Each row of a before or after table is a point. One or more steps were done to the points. Then noise was added and the rows were shuffled. The steps act on columns, c1 being the first. Name the steps. A step turns or swaps two columns, mirrors them in a line or flattens them onto one, adds a multiple of one to another, or multiplies or shifts one. Angles are multiples of 10 degrees, from the lower column toward the higher: turns from -170 to 170, lines from 10 to 170 but not 90. Use the fewest steps. Two steps may share a column if one is a turn and the other turns, adds or multiplies; they go together, in the order done. Otherwise the lowest column goes first.

Before (10 x 2):
[[-24  10]
 [-23 -26]
 [-20  44]
 [  6  10]
 [ 20  -4]
 [-58   0]
 [-10  18]
 [ 28   7]
 [ -2 -40]
 [-51  11]]
After (10 x 2):
[[ 39  -7]
 [-12 -29]
 [  9  58]
 [ 29  18]
 [ -2  52]
 [-41  27]
 [  1 -19]
 [-11  -5]
 [-17  14]
 [ -7  24]]
Steps: mirror c1 and c2 in the line at 130 degrees

Before (11 x 3):
[[ -5  29  21]
 [ -6   7  11]
 [-14   6 -25]
 [ 17  -4  14]
 [ 15 -16  26]
 [-31  30  22]
 [  1  11  -3]
 [ -5  -1 -22]
 [-10  11   1]
 [ 15   3  -4]
 [ -3  -6  -1]]
After (11 x 3):
[[-12   4  -2]
 [-34  -4 -20]
 [ 38   7  14]
 [-50  -3 -25]
 [-10  11  -2]
 [ 58 -10  26]
 [-11  10  25]
 [  7  10  -2]
 [  5   4  11]
 [  1  -8  -3]
 [ 14  22  19]]
Steps: turn c1 and c2 by 30 degrees; add 1.5 times c3 to c1

Before (9 x 6):
[[ 21 -60  10 -54 -20 -16]
 [  6  15  17 -30 -18 -17]
 [-28  20 -44  20  31 -26]
 [-47  14 -16 -25  30   4]
 [-31 -19  16 -30   3 -22]
 [ 19 -51  -9  -8 -28 -14]
 [-43   7 -34  23 -15  -6]
 [-14   6  14   9   0 -25]
 [-25   7  17  -9  19  16]]
After (9 x 6):
[[ 11   4  11  13   0 -28]
 [ 53  30 -11 -10  13   5]
 [ 19  33 -42  26  10 -26]
 [ 30  17  16  -3   7  12]
 [-15 -49  -4 -13   8 -13]
 [  3 -39  10 -60  18 -20]
 [ 36 -11 -33  35 -17  -5]
 [ 43  -9  16 -18  18 -22]
 [  3  -7  17 -30 -16 -14]]
Steps: mirror c1 and c4 in the line at 100 degrees; multiply c2 by 0.7; turn c2 and c5 by -50 degrees

Before (8 x 8):
[[ 26  23 -20 -28 -20   7  -6 -26]
 [  4 -26 -45  26 -15   5 -15  32]
 [ -5  15 -57   9 -14  -4  11   3]
 [ 50  60  20 -36  22  32  39 -28]
 [ 24  13 -51  18   1 -17 -29  15]
 [ 19  -5 -36   4 -24 -35   8   9]
 [  3 -22 -48  28  -5 -25 -12 -16]
 [-11   4 -24 -11   1 -27 -13   0]]
After (8 x 8):
[[  4 -22 -12 -10  21  25 -27  31]
 [  2 -12  -2 -14  18   5 -28 -15]
 [ 22   6  -3   4 -10   7 -36  18]
 [ 19 -24   5  -6  -3 -10   6  10]
 [ -5  -7 -11 -13 -17  21   0  -1]
 [ 51  39  -8   1 -47  15  53 -27]
 [-11   3   5  15  -3 -12  -4  -3]
 [ 26  -9  -7  25 -28  14  14 -24]]
Steps: turn c2 and c5 by -70 degrees; flatten c3 and c6 onto the line at 120 degrees; mirror c4 and c7 in the line at 110 degrees

Before (13 x 9):
[[  8 -25  -3 -19  10   5   5  21  -8]
 [-11  14   2  19  22 -22   9  11   4]
 [ 30  -8  -2   0   5 -15  18   4  21]
 [-14  -7 -20  15  21   7  25  26  20]
 [ -6 -21 -10   0  19  -2   7 -13  16]
 [ -7  -5   8  25   5 -20  20  17  -3]
 [ -3 -14   6  18   8  17 -17   7   5]
 [ 20 -25  -9  20  26   8 -13 -21  10]
 [  0  17  -7  10  19  15  14  -6  17]
 [ 16  -8   9   7 -20  -3  -4   1  15]
 [-13  14  -8  17 -23 -19   7   2   4]
 [ 21 -10  13 -10   1 -23  30 -19   9]
 [ -2 -16   4  11  15   3  -6  20  13]]
After (13 x 9):
[[-20  13   3  18   2  22 -12   5   3]
 [ 33  -7   8   4 -39   2  -4  -2  15]
 [-27  -7 -21  16   1  24  22  14  21]
 [ 42 -10  14 -10 -20   4 -24  36   6]
 [-25  16  -8  18 -44  14 -15   6   4]
 [ 60  -8  -2  -1 -15  17  -8  16  22]
 [-14  -5   8  25 -17  30  -5  14  -4]
 [  0  17  -7  11   1  -8  11  14  16]
 [ -8 -15   4  18 -12  -7  14 -19   6]
 [ -5 -14   5  12  -8  12  12 -12  14]
 [ 38 -25  -8  20   7 -26  -5  -6   7]
 [ 15 -24  -2 -20 -10  17  16  -3 -10]
 [-10 -21 -10   0   1  -8  -8   9  15]]
Steps: multiply c1 by 2; shift c5 by -20; turn c7 and c8 by 110 degrees; turn c6 and c7 by 120 degrees

Before (12 x 12):
[[  2  29   5 -47 -19 -29   6 -42  -9 -31  25 -10]
 [ 53 -26 -35  -6  14  -1 -53  16 -26  -5  49  35]
 [ 10  25  27 -21 -34 -40   4 -27   1   3  24  38]
 [  2   3  43   3 -22  33 -23  -6 -20 -24 -11 -14]
 [ 35 -25   1 -60  40   3 -21  40  -6  41  21 -11]
 [-23 -13  31 -21  -8 -13  37 -32 -10 -36   2   2]
 [ 11 -14  32 -15 -20  27  17 -22  29 -19  13 -26]
 [ 21 -39 -20 -27  -3  15 -46  -7 -33  35  44  11]
 [ 59 -20 -35 -14 -29   5 -21  20 -53  14  33  23]
 [ 24 -37  -1 -35   2 -39 -27  13   5  22   8 -27]
 [ 10   0  -6  12   6  31   0 -24  -6   2 -15 -12]
 [  1 -10  20 -32 -25  28  -2 -31  13 -30 -34   7]]
After (12 x 12):
[[ 20 -38 -21  37  -2   3 -49  -8 -23  34  45   8]
 [  2  -9  20  24 -25  16  -2 -31  22 -31 -33   6]
 [  4   5  42   3 -22  22 -22  -6 -19 -24 -14 -13]
 [ 11 -14  32   1 -19  18  16 -24  31 -17  13 -26]
 [ 56 -22 -36  32 -29  -6 -23  21 -45  14  33  23]
 [  4  28   7  47 -19 -38   5 -41   6 -33  25 -12]
 [ 54 -26 -34  14  13 -10 -52  17 -22  -4  48  36]
 [ 25 -36   2  32   4 -50 -27  11  17  21   8 -28]
 [ 10   1  -8  -9   8  21  -1 -25 -10   1 -15 -11]
 [ 34 -23   0  60  41  -5 -22  41  13  40  21 -13]
 [-24 -14  32  23 -10 -23  37 -30  -2 -35   1   1]
 [ 10  23  27  21 -35 -51   2 -26  10   4  23  39]]
Steps: mirror c4 and c9 in the line at 100 degrees; shift c6 by -10

Before (14 x 14):
[[  2   4  -3 -13   4   7  -5  -9   3 -16  -5  -1  11   1]
 [  2   4   0   3  -1  12   0 -13  -8  -1  -6  -6  -4   3]
 [ 10 -12  -1  -1   7  -7  -4  15   8  -5  10 -16   6  -6]
 [ -3  11  -4 -13 -13   3   5 -17   4  -3   3  -8   4  10]
 [-12  11 -14   1  10  -3 -11   3   8   5   1   6 -15  16]
 [ 10 -10  -4  -4   5 -11   0   4  16   1  -1   1   0 -15]
 [-25  -1  -1  -2  20   1  -4  -3   4   8  -2   7  -9   7]
 [ -3   0   3  -5  -5   2  -4  -4 -12 -11   7   7   2   2]
 [  4 -10 -19   2   7  -4  -3   3  13  -2  15  -9   0 -17]
 [  1   3  -1  -1   6  -5   3 -21 -11 -10   0  -3  -1  11]
 [ -4 -13 -12   5  -1  -8  -1   5   5 -10  -4 -10   0  -7]
 [-10   4 -10  -8  16  -5   0   1 -10  11  -9   3  -2  -1]
 [  6 -26 -19   5   2  -8 -11  -3   8   8   3  -9   3  -3]
 [  3   6   1  -3   0   9  15  -9  -5 -11  -2   7  17   7]]
After (14 x 14):
[[ -6   3   0   3  -4  13   0  12   0  -3  -7  -2   7  -4]
 [ -4   1  -2 -12  12   7  -4   7 -10 -17  -4   2  -8   0]
 [ -4  -1 -19   2  24  -4   5  -5   7   0  15 -15 -11  18]
 [ -5   0  -1  -2  20  -9  -2 -17  -1  -5  11 -19 -11   6]
 [  9   1  -9  -8  50  -5   2   4  -2   9  -9   4  12   2]
 [ 23  -3   0  -3  60   1  -6  12   9   9  -1   6   0  -6]
 [ -3   4  -4 -11 -40   1   1  17  -1  -2   3   1  -4 -10]
 [ -4   1   1  -3  -1   8  12   8 -18 -12  -3   9  -3 -13]
 [  0  -2   4  -4 -15   2  -6   6  -9 -10   6   7  10   0]
 [ 13   3 -14   1  31  -2 -15   2  17   4   3   9  -1 -11]
 [ -8  -8 -18   5   5  -8  -9   1   2  10   2 -20  -7   8]
 [ -8   2  -1  -1  16  -5  -2  19  -6 -11   0  -3  11 -10]
 [  5  -1 -11   7  -2  -7   2  -1   3 -10  -5 -15  -3   9]
 [-10  -5  -4  -4  13 -10   5  -6  11   0  -1  -7 -12  14]]
Steps: turn c1 and c8 by -160 degrees; turn c2 and c12 by 30 degrees; multiply c2 by 0.4; multiply c5 by 3; mirror c7 and c14 in the line at 170 degrees; mirror c9 and c13 in the line at 150 degrees

Before (10 x 18):
[[ -6  -7 -37  60  30  -1  24 -13  -3  25  14  38  -4 -12  11   9  25  29]
 [-12  15  21  44 -11  -1 -21 -26  27 -46  -5 -13  30  12 -21 -33  35 -19]
 [  9  22  30  14 -10  20  32   9  18  25  38 -23 -18  -9  40  31 -36  44]
 [ 38  24  19  -8 -31   4 -28  25  40  -5   8  32  28  20 -26  29 -11 -12]
 [ 43  -3 -40   2 -22  27  31 -14  14  14  14   6 -18  14 -21  38   1  10]
 [-16  28 -36  21  22 -35  25  -2  29 -41  -7  -8  47  14  35  31 -38   4]
 [ 16   4   3  17  13 -39 -12 -16   0  12  28  11   5  20 -16  39 -19 -23]
 [ 26   3   8 -14 -31 -36  29   9 -23 -16 -37   4 -14  22 -36  39  15 -22]
 [  1 -33   1  33  16 -39 -22 -23 -19 -36 -30  36  45  14  19 -29 -39 -11]
 [ 41  11  34  32  23 -13 -11  28  -3  -8 -20 -16   5  -3  12 -14   9  30]]
After (10 x 18):
[[-35  14 -36  10  16  -1  25   5  -5   6  16 -12  26  17   6  27  -4  30]
 [  9 -27  33   7  34 -14 -11 -14  -3   9   0  44   8  12 -24  11   5  18]
 [-35  40   2  15  24 -40 -23  -4 -19 -35   2  -5 -39  25 -36   7  45 -24]
 [ 10 -20 -37  11 -16 -35  25  19  28 -60  27 -13 -38  20 -23  30  47  19]
 [ -9  -8   8   6 -54 -37  28  -5 -25 -12 -50  25  15  11 -15 -13 -15   0]
 [ 21 -23  29  -1  -8  21  32   7  18  40  54  12 -36   0  13  -8 -17  53]
 [-13  11 -40   6 -35  26  31  10  14  -5 -11  42   0  11  22 -10 -18  28]
 [-38 -34  19   6 -40   5 -27  -2  39   5 -19  33 -11  13  20 -19  28   4]
 [ 15   6  20  16  13  -3 -21  29  27 -36 -20 -11  35  28   5 -16  30 -32]
 [-13   7   5  12 -38 -38 -12  15   0  14   0  14 -18  23  32  28   4  -2]]
Steps: turn c1 and c12 by 100 degrees; turn c2 and c8 by 140 degrees; add 0.5 times c3 to c10; flatten c4 and c14 onto the line at 60 degrees; turn c16 and c18 by 30 degrees; turn c5 and c16 by 70 degrees; mirror c11 and c15 in the line at 30 degrees; swap c13 and c17
